Every row gives one point. To make a cloud, some directions were put in groups of two or more. Within a group, all points are equally far from the middle, so they leave a hole (a ring in 2 directions, a hollow ball in 3). The other directions are filled evenly. Then the cloud was stretched, turned, moved and blurred a little. How many holes are there, and how many directions does each take, smallest first?
In the rows, 128 means zero.

Cloud, 14 rows:
[[197 132]
 [144  75]
 [184 118]
 [156 113]
 [156 158]
 [ 85 109]
 [103 194]
 [ 78  85]
 [ 88 163]
 [ 82 175]
 [ 96  88]
 [127 124]
 [100 143]
 [ 80 156]]
Holes: 0

Cloud:
[[194 105]
 [196 110]
 [105  84]
 [153 144]
 [126 147]
 [ 70 131]
 [185  93]
 [192 123]
 [104  84]
 [ 72 133]
 [ 97 145]
 [ 86 140]
 [ 76 135]
 [120  82]]
Holes: 1 (2)

Cloud (13 x 2):
[[147  77]
 [120 197]
 [131  87]
 [ 99 189]
 [155  75]
 [160  75]
 [163  77]
 [159  76]
 [129  90]
 [146 174]
 [116 106]
 [102 131]
 [172 111]]
Holes: 1 (2)

Cloud, 20 rows:
[[108  97 186]
 [150 147 144]
 [135 122  94]
 [ 66  71 171]
 [172 216 124]
 [154 101 147]
 [157 147 169]
 [125 138  78]
 [160 110 138]
 [176 219 146]
 [ 87 164 137]
 [140 127 121]
 [168 106 134]
 [176 122 125]
 [ 76  77 181]
 [ 56  82 168]
 [ 80  61 149]
 [ 93 124 153]
 [ 77 135 147]
 [ 93 150 108]]
Holes: 0

Cloud, 21 rows:
[[ 51 101 115]
 [151  95 153]
 [138  77 138]
 [ 97 154 163]
 [ 83  69  94]
 [ 70 136 150]
 [147  98 108]
 [188 123  68]
 [166 100  68]
 [ 46  83 111]
 [113 125  97]
 [127 167 119]
 [ 98 145 148]
 [169 182 140]
 [ 99 163 180]
 [103 170 201]
 [104 152 102]
 [ 97  92 144]
 [157 169 122]
 [200 157  83]
 [161 137 172]]
Holes: 0

Cloud (20 x 3):
[[125 197 141]
 [127 171 163]
 [157 167 142]
 [167 181  79]
 [ 77 185 132]
 [164 187 104]
 [100 121 175]
 [111 117 192]
 [138 147  73]
 [145 207 115]
 [117 151  80]
 [152 148 167]
 [120 145  83]
 [162 152 154]
 [ 92 156 162]
 [156 209  56]
 [142 179 146]
 [ 93 137 157]
 [173 132  90]
 [158 136  79]]
Holes: 1 (2)

Cloud, 29 rows:
[[ 96  86 166 163]
 [127 159 131 192]
 [124 131 151 193]
 [160  95  92 122]
 [ 86 135 174  93]
 [101 173 112 146]
 [ 99  88 175 163]
 [115  92 208 143]
 [ 89  76 134 147]
 [119  93 206 146]
 [113  83  92 149]
 [101  89 120 172]
 [173 157 153 175]
 [105  94 108 175]
 [188 177 127 165]
 [148 188 145 114]
 [ 84  73 137 134]
 [110 113 100 190]
 [189 197  72 120]
 [ 93 115 202  86]
 [108  79  98 142]
 [106  96 170 174]
 [175 106 156 115]
 [ 89 145 166  98]
 [101  87 213 120]
 [170 111 178 133]
 [ 96 170  90 146]
 [158 132 176 174]
 [113 151  75 192]]
Holes: 2 (2, 2)

Cloud (28 x 4):
[[123 193 148  98]
 [175 100 125 189]
 [176 143 147  70]
 [105 124 175 207]
 [ 49 126 159  49]
 [105 135 197  92]
 [115  83 135 179]
 [171  97 121 188]
 [110  89 148 121]
 [141  78 118  84]
 [116  96 113  87]
 [ 83 126 138 176]
 [176  94  94  74]
 [170  96 161 107]
 [ 78 131 142  61]
 [ 80 160 203 206]
 [151 137 139  98]
 [ 71 163 159 120]
 [110 148 119 117]
 [147 132 128 134]
 [173 112 133  56]
 [122  64 193 106]
 [162 121 139 104]
 [120 153 157 171]
 [110 193 146 119]
 [111  77 143  63]
 [170 166 100 145]
 [120 132 138  77]]
Holes: 0

Cloud (50 x 6):
[[156 127 100 150 197 168]
 [211 147 132 167 166 154]
 [177 122 141 182 185 157]
 [198 110  88  90 146 114]
 [201 135  75 154 135 174]
 [ 88  98  80  93  98 119]
 [167 148 155 193 143  93]
 [105  98 100 129  96 173]
 [149 135 186 219 166 112]
 [102 100 136 139 192 132]
 [132  53 174 101 107 109]
 [151 177 167 174 106  98]
 [133  80 145 179 156 108]
 [ 81 108 147  88 167  93]
 [194 159 110 156 120 111]
 [129 174 175 103 194  95]
 [ 66 109 130 100 161  93]
 [194 156 141 186 110 135]
 [148  76 140 145  74 120]
 [157 208 111 133 202 141]
 [154 192 121 114 195  91]
 [124 135 174 193 105 159]
 [128 162 136 154 143  73]
 [161 137 145 176 203 151]
 [181 112  89 106  80 140]
 [127  46  95 164  78 137]
 [189  94  58 114 130 173]
 [141 139  91 166 111 177]
 [194 146 145 119 175 119]
 [ 98 112  92  97 103  92]
 [101  60 148 164  89 111]
 [138  77 121 147 106  86]
 [ 76 106 174 141 104 118]
 [123  88 144  67  93 143]
 [ 88 110 190 116 155 102]
 [122 113  76 107 140  85]
 [ 88 170 164 104 139  67]
 [158 153 142 103 101 153]
 [127 176 163 129 205 100]
 [ 83 128 127 150 140  90]
 [194  77  82 134 110 164]
 [155 100  32 133 147 148]
 [108  47 124  94 102 169]
 [151 113  82 136  88 149]
 [188 107  61  74 140 135]
 [ 96 162 182 155 194 135]
 [185 155  82 200 135 173]
 [159  64 114  93 109 168]
 [126 117 192 136  87  81]
 [132 105 172 176 154 178]]
Holes: 1 (4)

Cloud (57 x 6):
[[149 128 183  88 111 170]
 [154 138 226 132 117 157]
 [111 146 100 173 112 117]
 [ 97 130 101 117 177  97]
 [169  63 164 167 112 142]
 [113  98  50 123 104 131]
 [113  79 110 212  83 129]
 [131 156  65 129  97 127]
 [158 130 157 117 140 208]
 [154  67 123 141 111 132]
 [186 106  57 166 119 135]
 [163  90  93 146 125  83]
 [ 97 119 149  66 135 189]
 [126 123 167 128 162 108]
 [ 90 174 150 120 149 148]
 [169 177 106  73 111 146]
 [ 89 127 135 134  91 193]
 [ 82 164 125 149 138 140]
 [137 149 132 165 114 189]
 [ 79 130 128 216  99 136]
 [146  95  97  50 219 124]
 [162 130 177 129 133  98]
 [113  98 136  84 127  84]
 [135 121 204 157  70 192]
 [ 99  80 122 109 120 169]
 [132 103  48 103 181 178]
 [153 167 149 175 145 155]
 [173 148 140 105  99 177]
 [167 154  72 154 126 125]
 [181 128 159  49 184 148]
 [114 154 212 124 113 151]
 [103 117  15  96 163 117]
 [157 153 124 202 152 171]
 [160 114  88 126 126 183]
 [121 116 196  84 162 164]
 [195 167 133  70 172 107]
 [100  69 113 127  92 133]
 [115 137  87 177 158 143]
 [113 102  98 142 147  93]
 [173 151 148 218  78 158]
 [125 130 133   7 175 154]
 [177  97  79 141 161  95]
 [100 124  67 163 171 156]
 [143  77 176 124 118 146]
 [137 101 186  99 181 157]
 [153 143  78 114 149 187]
 [113 166 119  50  87 147]
 [110  80 133 155 106 183]
 [177 162 133  18 182 127]
 [137 154 146 201 104 130]
 [125 135 166  43  98 111]
 [126 101 125 121  79 172]
 [152 155 145 141 132 100]
 [158 100  71  84 187  91]
 [ 98 129  66 156 133 149]
 [193 119 147  73 140  89]
 [136 174 135 115 168 135]]
Holes: 1 (3)

Cloud:
[[156 189  74  86 128 156]
 [ 95 169 103 114 143 110]
 [181 183  92  94  80 166]
 [164  77 124  98 159 141]
 [140 202  83 164 104 147]
 [146 194  53 151 116 126]
 [124 170  93 176 177 140]
 [140  72 103 121 164 146]
 [121  65  99 137 154 155]
 [186 199 101  99  86 151]
 [109  51 136 166 104 144]
 [164  83  62 134  90 122]
 [ 96  73 148 162 142 131]
 [155 171 153 169 107 158]
 [148 177 110 147 168 181]
 [ 84 122  79 126  63 162]
 [157 182  46 119 102 145]
 [107 144 141 135  36 172]
 [ 65  98 109 189 116 167]
 [171 192 155  97 157 165]
 [138 148 100 124 165 189]
 [112 112  99 127 153 192]
 [108 157 141 166  54 170]
 [103 164 138 126  51 165]
 [123  95 167 170  82 148]
 [114  84 109 102  78 110]
 [133 215  99 125  97 139]
 [174 165  85 121  67 177]
 [ 70  88 100 188 108 160]
 [161 102  59 156 138 129]
 [103  82 115  93 113 121]
 [181 138 107  86 186 101]
 [105 105 167 172  63 195]
 [198 184 106 101  80 146]
 [207 173 117  81  98 119]
 [161 173 147 167 105 155]
 [184 196 117 122  81 138]
 [111  88 122 172  90 112]
 [120 179  75 182 129 129]
 [200 151 136  70 155 116]
 [148 147 164  91 135 101]
 [149 161 150 161  78 142]
 [191 142 120  68  80 158]
 [206 141 107 129  86 139]
 [145 169 153 172  96 158]
 [116 132 120 168 182 109]
 [158  93 161  76 110 177]
 [119  75 182 103 117 156]
 [ 65 128 127 125 143 154]
 [127  75 181 127 104 200]
 [108 167 174 102 100 167]
 [108  81 113  91 105 119]
 [113 106 185  96  95 193]]
Holes: 3 (2, 2, 2)

Cloud:
[[ 80 129 139 148 159  75 116 177]
 [128 108 140 207 101 188  73  64]
 [142 150 145 162  58  98  97 176]
 [108  92 167  88  68 127 125 144]
 [136  72  54 120 123 172 148 115]
 [139 108  67 198  75 179 141  90]
 [189 121 113  86 105 167 193 150]
 [ 93  87  88 129  63 132 108 165]
 [105 129 148 174 107  93 138 156]
 [ 95 131 120 152 170 138  78 213]
 [129 112  77  86 102 190 174 100]
 [166 122 164 191 111 161  89 149]
 [136 119 148  78 163  84 112 183]
 [ 78 105 168 118 116 103 160 175]
 [ 83 148 168 166 131 183  73  62]
 [146 103 121 118 154 102  84 177]
 [119 103 116 115  82 116  66 210]
 [149 170 112  64 122 146 156 158]
 [120 198 193 113 131 102 122 118]
 [154 109 128 190 134 128 160 119]
 [114 130 129 209 142 174 111  64]
 [ 73 130 162  69 144 103 102 110]
 [170 146 165  82  91 166 147 144]
 [141  93 160 162  77 147  73 174]
 [104 171 125  49 139 106 148 186]
 [190  85 121 120  68 114 156 126]
 [164 138 118 189 128 107  87  23]
 [131 160 129 182 182 145  89 126]
 [145 179 140  84 102 175  96 162]
 [113 144 145 163  80 147  88 220]
 [142 115  78 166 105 170 135 178]
 [106 160 131 180 187 190  93  84]
 [119 133 112 182  56 174  86  77]
 [ 61 133 150 188 141 141  59 106]
 [138 170 102 170  75 159 162  62]
 [106 118 122 149  42 116  56 177]
 [124 159 160 116 111 217 149 132]
 [132 195  90 139  99  98  97 158]
 [131  92  96 120  45  97 115 153]
 [118 133 186  97 112 139 113  72]
 [152 118 188  90 154  99 144 149]
 [145 200 115 103 119  86  85 100]
 [128 159  92 180  72 173 141  84]
 [124 137 138  91 160 151  97  63]
 [ 62 101 133 128 127  55  99 136]
 [ 77 137 137 189 103 105 104  94]
 [117 102 199 112 171 163 142 190]
 [ 81 168 170 120  98 105  99  55]
 [166 120 154 179 146 102 105 130]
 [172 134  79 168  52 126  91 103]
 [ 66 151 108 164 129 103  56  97]
 [113 168 124 158 157  99  76 171]
 [151 125  79  86 157 195 182 126]
 [106 190 167 154 100 127 127 115]
 [129  82 156  95  73 156 113 163]
 [ 74 135  79 142  29  74  87 149]
 [138 192 176  91 149  84 133 104]
 [186 129 123  74  69 139 159 110]
 [139 112 126  88 148 104 101 206]
 [134 135 131  87 162 177  84  85]
 [110 134 131  90 166 106 186  89]
 [125 128  88  70  65 139 155  91]
 [134 170 143  50  91 128 124 187]
 [180  97 130 188 133 153 164 126]
 [ 62 127 148 172 139 119  26 125]
 [138 114 117 116 168 118 112 205]
 [ 75 165 186 158 142 197  95 111]
 [162 117 108 175 192 158  94 156]
 [ 91 139 146 193 120 163  86  64]
 [112 106 136 153 181 117 133 160]
 [ 91 167  96 171 146  90 110 103]
 [106  82 124  99  58 136 122 161]
 [112 114  96 105  50  59  90 185]
 [158 103  98  83 139  72 142  87]
 [193  80 134 137  84 116 152 115]
 [139 144 208  82 124 135 142 157]
 [111 140 129  97 151 128 134  38]]
Holes: 3 (2, 2, 2)

Cloud, 85 rows:
[[ 58 148 131  97  83 125 111 128]
 [127  98  87  57 182  90 131 101]
 [216 153 151  85 185 177  80 144]
 [219 124 106 130 103  97  78 113]
 [105 129 161 155 175 147  64 172]
 [ 90  93 173 118 145 123 132 229]
 [169 149 141 139 149 113 180 172]
 [ 91 148 114 156 119 151 113 196]
 [171 148 137 159 111 173 111 215]
 [160 101 156 125 128  72 175 140]
 [111  91 158  29 207  99 122 137]
 [186 151 108 161 122 128 101 141]
 [167 207 127 159 161  82 121 148]
 [173 122 145 163 132  87 143 186]
 [175  68  75 164 113  62 131 136]
 [121 135  87 127 122  92 111 106]
 [119 178 135 149 168  95 179  94]
 [151 118 192  63 166 118 209 141]
 [191 134 145 136 159 133 167  74]
 [ 79 142 165 110 112 106 103 170]
 [ 86 105  77 177 175 108 111 129]
 [ 65 171 172 164 163 174  75 157]
 [ 71 150 141  68 135 117 131  91]
 [ 94 133 103 176 105  76 180 149]
 [120 146 193 116 180 153 150 139]
 [ 84 127 164  26 117 165 104 152]
 [111 152 204  33 178 153 155 123]
 [106 182 103 192 135 175  86 184]
 [209 137 133  94 156 151 117  58]
 [159 113 153 160 130 154 139 106]
 [185  96 133 153 107 125 187 165]
 [221 101 143 152 130  74 142 133]
 [122 148 186 147 169 164  58 198]
 [119 134  62 211 113 109 126 155]
 [ 96 156  70 142 131 135  69 137]
 [180 120 182 119 186 121 148  77]
 [ 82 160 104  96 153  88 114  93]
 [108 186  98 187 209  94 121 104]
 [134  80  84 107  68 116 159 169]
 [157 128 125  82  83  99  35  91]
 [176 142 206  85 132 112 158 155]
 [170 115 145 154 210 115 112 160]
 [185 138 122 158 108 154 135 187]
 [171 178 133 111  86 114 158 161]
 [181 114 178  77 141 116 138  91]
 [106 158  74  86 103 103  93 186]
 [ 93 128 168  96 181 116 114 120]
 [158 138 171 133 173 153 185 130]
 [113 190 167 165 195 135 123  95]
 [126 114 162  87 172 166  60 182]
 [162 166 164  58 136 151 135 142]
 [ 95 121 105  66  74  70  91 158]
 [114 168 158  82 186 104  73 136]
 [183 117 160 167 175 147 105 196]
 [109 129 110 164 105  93 151 140]
 [170  87 169 132 126 152  65 148]
 [168 107  94 152 119 158 142 188]
 [143  54 119 128 143  69  90 132]
 [ 54  87  97  97 120  59 114 170]
 [103 201 211  84 148 107 112 168]
 [106 102 189 122 126 102 133 125]
 [164 101  83 222 132  89 142 123]
 [118 129 139 166 174 156 125 170]
 [101  93  63 125 133 152 129 203]
 [155 111 119 159  95  80  90 133]
 [164 120 114 203 130 126 151 175]
 [117 177 190 220 162 143 142 148]
 [ 95 112 125 115 135 133 121 166]
 [158 158 138 108 100  73 163 118]
 [144 121 144 100 140 137 135 120]
 [136 104  94 108 119 100  84 177]
 [140  69 163 110  97 130 134 172]
 [134 153 160  74 127 130  69  65]
 [127 136 174  58 140  92 124 122]
 [135 183 172 191 161 183 118 153]
 [195 158 154 127 131 158 124 173]
 [ 85 170 174  69 102 193  98 130]
 [162 109 116  67 122  82 169  96]
 [ 87 142 163 171 143 138 153 106]
 [ 75 166 136 143 204 137  51 164]
 [148 121 115 155 104 122 167 202]
 [138 124 101  32  91  77  60 158]
 [118 193 131 128 166 189  77 138]
 [206 155 133 132  94 102 140  92]
 [ 80 148 210 106 151 121 124  89]]
Holes: 0
